Each row of a before or after table is a point. The points were changed in one or more steps. Then noise was added and the rows were shuffled. The steps act on how far a point lies along the listed directions, d1 being the first. Write out the steps. A step turns or swaps two directions, mirrors them in a line or flattens them onto one, adds a multiple of one to another, or multiplies one. Angles are multiples of 10 degrees, from the lower direction toward the higher: turns from -170 to 170, lines from 10 to 170 but not 90. Use the fewest steps. Two steps may share a direction if one is a turn and the other turns, adds or multiplies; they go together, in the order done. Otherwise the lowest direction goes first.

Directions:
(1): [-4.4 -0.5  5.6]
(2): [-5.6  1.4 -4.3]
(3): [-0.8 -7.0 -1.2]
Before (11 x 3):
[[ 0.2  0.7 -0.9]
 [ 1.9  2.5 -3.1]
 [ 1.4 -1.4 -1.1]
 [ 1.6 -1.0 -1.3]
 [ 2.1  5.1 -3.4]
 [ 2.3  3.6  0.0]
 [10.6 -3.0 -1.6]
 [ 1.0 -0.1  0.4]
 [ 1.3  4.1 -3.1]
 [ 1.9  2.3 -1.2]
 [ 2.7  2.0 -2.6]]
After (11 x 3):
[[ 0.3  5.3 -5.2]
 [ 2.6 -0.4  1.7]
 [ 1.3  1.5  2.6]
 [ 4.8  1.1 -0.5]
 [ 1.0  1.2  2.6]
 [-0.3  4.4 -2.4]
 [-1.3  4.7 -4.9]
 [-0.8  1.2 -1.0]
 [17.9  3.2 17.1]
 [ 1.8  3.7 -0.6]
 [ 2.0  2.0 -0.9]]
Steps: swap d1 and d3; multiply d2 by 3

Directions:
(1): [ 1.9  2.5  0.4 -7.8  4.9  2.7]
(2): [ 9.7 -1.0 -0.7  1.3 -1.9  1.2]
(3): [-0.5  1.5 -9.8  0.9  1.3  0.7]
(4): [ 1.9  1.5 -0.3 -0.9  2.3 -9.5]
Before (12 x 6):
[[  1.1   2.0  -2.2  -1.8   5.5  -7.6]
 [  1.9   1.8  -5.2   5.3  -2.6  -6.6]
 [ -1.5   0.5   4.0  -7.3   2.7   0.5]
 [  1.6  -0.5  -9.8   6.4  -1.9  -4.2]
 [ -2.0  -1.2  -1.9   0.6   3.2  -7.0]
 [ -3.3  -1.6   3.5  -2.1   2.6  10.2]
 [  0.9   0.1   1.1  -5.3   5.4  -7.1]
 [  0.2   3.9  -3.9  -0.7  -1.8  -1.2]
 [  0.6   1.6  -2.5  -6.2   6.7  -0.4]
 [  4.0  -0.9  -4.7   6.5   0.2  -4.6]
 [  3.8  -0.9  -0.4   5.4  -2.3  -4.4]
 [-11.1   1.1   2.0  -3.0   3.6  10.4]]
After (12 x 6):
[[ 2.2 -0.8  1.6 -2.9  3.8 -8.2]
 [-0.6  0.8 -5.9  3.2  3.1 -3.7]
 [ 6.7 -2.3  7.2  1.0 -2.2 11.3]
 [ 0.4 -0.9  4.7 -4.1 -0.5 -0.5]
 [ 4.4  1.2 -1.5 -0.5  4.4 -7.8]
 [-0.4 -2.9  4.5  0.3  0.5  9.5]
 [ 2.5  3.4 -3.3  0.1 -2.5 -1.1]
 [ 1.7  2.7 -5.4  2.2 -0.4 -5.7]
 [ 4.0 -0.5 -1.3 -2.0  3.3 -1.4]
 [ 3.3  0.1 -9.5  3.0  0.0 -2.6]
 [ 4.6 -1.7  0.0  0.9  2.4 -6.0]
 [-2.9  0.9 -3.1  2.1  0.9 -4.1]]
Steps: multiply d1 by 0.4; mirror d2 and d3 in the line at 70 degrees
